Each row is a point. Each copy is the shape, with its points in the same order, turned, moved and blurred by noise. Say if it was mirrored as well.

Shape (8 x 3):
-11 15 52
23 -30 -7
12 -53 -20
0 -44 -38
-30 8 30
32 31 53
30 19 -2
14 -30 -19
Copy 1, 8 rows:
-20 -42 3
22 13 -34
27 24 -60
15 42 -60
-42 -22 -16
6 -40 30
11 16 13
18 25 -40
Copy 1 is: only turned
Copy 2:
37 -6 29
-41 -8 6
-54 -31 5
-52 -36 -20
34 -25 8
26 38 35
-9 28 -8
-40 -16 -5
Copy 2 is: mirrored
Copy 3:
-35 3 23
28 -6 -27
25 -30 -50
36 -48 -43
-27 -25 21
-6 44 27
35 11 20
31 -21 -29
Copy 3 is: mirrored

Shape (11 x 6):
-3 12 -4 -6 1 18
-15 3 -20 -8 0 -1
-15 8 7 -1 -19 9
-17 -25 -19 -8 4 -6
-13 8 -2 -13 60 -10
4 7 9 22 -17 -7
5 13 15 -12 -27 -4
-13 -19 -14 11 -1 -7
13 -12 -8 28 -17 -9
2 12 33 -8 14 6
23 10 -13 9 -4 22
Copy 1, 11 rows:
1 5 1 9 -14 19
-4 8 -12 -11 -12 5
-22 -4 4 12 -7 9
5 8 -18 -10 7 -14
32 17 1 -34 18 38
-25 19 26 9 -4 -1
-17 -13 27 7 -18 0
-7 21 -9 -3 8 -12
-14 33 18 11 -6 -22
6 -6 30 6 10 30
8 23 13 24 -28 8
Copy 1 is: only turned
Copy 2:
-6 -14 -7 -11 -8 -6
-20 3 -27 6 -5 -9
-16 -31 -7 8 -9 -9
-11 0 -40 11 13 -1
-1 27 -7 -25 21 -41
-7 -13 14 25 -2 3
10 -26 2 21 -20 -12
-13 -2 -24 18 16 0
-3 -6 1 29 7 27
12 -21 12 -7 9 -33
3 -10 2 -13 -16 24
Copy 2 is: only turned
Copy 3:
-1 8 2 19 8 13
-23 11 -5 1 11 9
-6 -2 25 9 14 9
-23 -8 -17 -17 7 2
-1 24 -51 4 31 -19
1 12 23 3 -3 -14
12 12 26 -7 6 16
-20 -9 -2 -5 -3 -11
-6 -1 20 -3 -23 -20
36 10 -4 6 26 -7
5 1 6 32 -17 4
Copy 3 is: only turned
Copy 4, 11 rows:
11 8 -2 -15 1 14
1 19 7 -10 7 -8
-3 -1 22 -6 -1 16
-11 20 0 10 16 -10
-27 22 -44 -20 -12 -3
7 -12 15 10 -20 5
4 -23 17 -14 3 5
-2 18 6 24 -1 -7
21 -1 11 31 -14 -2
-12 -18 -17 -15 -11 23
41 7 -7 -7 -3 15
Copy 4 is: mirrored

Shape, 11 rows:
30 -3 3 14 -12 40 -51 25
14 4 8 -6 0 -7 -18 -11
-5 -11 2 30 -8 -12 15 -14
0 -11 -5 -2 -7 -14 -3 29
-10 -13 -12 12 -26 -16 12 -14
-12 7 -5 16 -23 -14 -17 10
1 51 -13 -4 -5 -14 -5 1
-7 2 -11 4 -6 -7 -4 -18
-6 15 9 -2 -21 -10 9 -5
-8 -10 11 9 3 -7 -18 -4
-10 -15 11 -6 -1 33 12 -4
Copy 1:
11 -27 -9 -38 6 5 -59 5
0 -22 -14 -3 5 -7 1 -13
-31 11 5 14 -12 -7 0 -1
0 -1 -2 -16 2 0 7 25
-36 7 -7 2 -10 8 14 2
-30 -1 2 -23 18 -4 0 5
-15 -11 -16 2 54 4 11 -6
-18 2 -15 0 2 3 6 -16
-22 -13 11 2 13 13 15 -5
-5 -5 3 -13 -4 -16 -5 -10
11 7 13 8 -15 27 -11 -15
Copy 1 is: mirrored
Copy 2 (11 x 8):
-13 -15 -45 -8 20 47 -38 21
-3 -4 3 -20 -4 3 -24 -3
-17 7 12 16 20 -18 -10 -5
18 13 5 -1 18 13 -5 14
-13 27 16 15 9 -13 -17 6
-7 20 6 -13 30 1 -22 19
12 8 -11 -43 9 -32 -25 23
-14 19 1 -11 2 -11 -15 1
-4 1 18 -8 5 -17 -18 24
-14 2 7 -11 14 9 -7 -6
-24 -9 0 11 -12 6 11 22
Copy 2 is: mirrored
Copy 3, 11 rows:
-11 -15 -33 -4 -47 -26 -41 -3
-2 1 -3 0 -25 14 8 -2
24 -13 16 8 -3 -13 25 7
-13 18 3 2 -11 -25 7 19
10 -3 9 31 1 -11 29 7
-1 5 18 24 -22 -12 -3 19
-3 33 32 15 -19 15 -11 -19
-4 -6 10 18 -6 5 14 -2
17 19 8 18 -8 7 7 5
-4 -13 6 0 -13 3 5 18
11 -8 -20 1 24 -2 -5 4
Copy 3 is: only turned
Copy 4 (11 x 8):
25 18 60 -3 6 6 36 1
33 -11 5 4 6 -12 1 -4
1 -17 -11 -18 4 -47 7 6
-6 -12 13 27 -10 -16 12 3
2 -15 -21 -7 0 -34 6 26
7 2 17 7 0 -28 -6 22
15 28 -6 7 -6 -9 -34 3
13 -8 -10 -3 16 -16 -3 10
8 -11 -8 -14 -19 -17 -15 14
18 -22 13 1 18 -22 -1 -1
-7 -27 4 -26 7 7 16 -1
Copy 4 is: mirrored

Shape:
-44 -26 -13 -14 -9 0 52 -25 19
-18 50 -17 5 20 -36 1 -5 3
18 -16 -11 -1 23 26 15 10 -5
-19 -39 -1 17 -5 -9 1 1 36
7 30 -13 -12 3 -57 -21 4 -3
3 33 -23 7 31 -14 -12 2 8
-5 -7 -17 -9 -2 26 -29 9 2
13 13 10 -16 14 25 -17 15 3
0 -2 15 1 12 -3 -6 -2 -6
18 8 2 -1 -13 23 11 2 11
-3 -20 15 30 -14 33 -12 21 -7
-8 22 -23 6 23 -31 -13 1 28
-15 -40 -13 20 -35 13 40 13 -4
15 3 -9 11 12 18 -14 -18 -14
-12 -36 -9 11 -23 11 22 -21 30
Copy 1, 15 rows:
22 5 24 -30 -48 3 57 8 44
24 -23 -32 -5 -3 -4 25 -27 -14
-16 7 21 13 -23 31 3 18 2
10 23 13 21 -6 -12 42 19 40
52 -4 -24 10 7 -18 6 -14 -30
-3 -11 -24 20 -10 1 19 -14 -20
-16 2 21 21 -26 -30 0 7 -1
-26 4 22 9 -6 -9 4 8 -27
1 14 17 3 7 1 11 -1 3
-17 25 1 -16 -16 -2 8 21 0
-32 10 22 6 4 -20 -11 20 35
15 -5 -28 29 -5 -10 35 -12 -6
8 2 18 -18 -31 0 4 41 60
-16 9 7 9 -18 3 -13 -19 3
3 34 11 -7 -36 -15 28 20 51
Copy 1 is: mirrored
Copy 2, 15 rows:
17 -1 28 -32 5 -54 -36 -1 27
-13 24 -42 6 17 -35 15 28 16
11 41 22 -8 15 11 3 -9 0
23 -20 35 9 25 -20 9 2 32
-14 7 -24 1 -13 -22 30 48 5
-13 27 -27 2 30 -8 17 17 1
8 -7 8 -2 14 23 -11 12 -14
-24 13 12 -3 12 30 -3 8 2
-7 17 7 10 -5 5 0 9 16
-10 0 12 -32 3 15 6 -5 16
7 -12 12 17 -1 29 1 -34 22
-3 14 -18 0 35 -22 25 35 3
32 -14 25 -17 -17 -21 2 -42 17
18 20 -10 -1 12 30 -4 7 23
29 -20 31 -23 16 -15 0 -4 38
Copy 2 is: only turned
Copy 3 (15 x 9):
-3 -32 -42 18 1 29 -17 -53 34
-8 -19 -15 -37 -43 26 -4 4 -20
-12 25 8 7 6 2 0 -6 33
-5 -44 -6 10 22 -10 -32 -12 19
9 -15 -34 -41 -22 -5 1 28 -27
-10 1 8 -30 -32 7 -14 8 -9
1 11 2 27 -14 -22 -14 -4 -6
-8 12 14 5 -8 -19 20 -8 -7
-17 -5 -6 0 11 3 6 1 -8
21 -1 13 9 3 5 14 -14 9
-5 -12 23 47 17 -2 5 15 3
-6 -23 -3 -35 -26 -2 -25 2 -8
19 -27 -19 47 15 24 -6 0 47
-1 24 9 6 6 12 -10 1 -11
20 -29 -11 21 27 10 -26 -30 24
Copy 3 is: mirrored
Copy 4:
-17 3 16 -37 -24 -44 7 43 5
-8 -13 15 5 30 -28 -6 -28 -35
-2 -21 0 6 -23 23 29 14 -24
-7 23 -11 24 -29 -33 11 9 16
4 -29 5 21 36 -18 -7 -47 2
-15 -9 -2 20 13 -1 5 -28 -36
-15 7 -24 11 7 30 8 10 0
-9 -4 8 15 4 39 18 1 -6
1 1 12 13 -9 13 -8 -10 1
3 13 11 -17 -3 23 23 -2 -9
22 28 -11 11 -22 32 -2 20 -1
-23 -7 -4 28 18 -27 12 -20 -24
39 10 -17 -24 -27 -6 5 43 6
-12 -2 -6 -10 -20 28 -4 -23 -16
-4 27 -8 -19 -34 -20 19 21 16
Copy 4 is: only turned
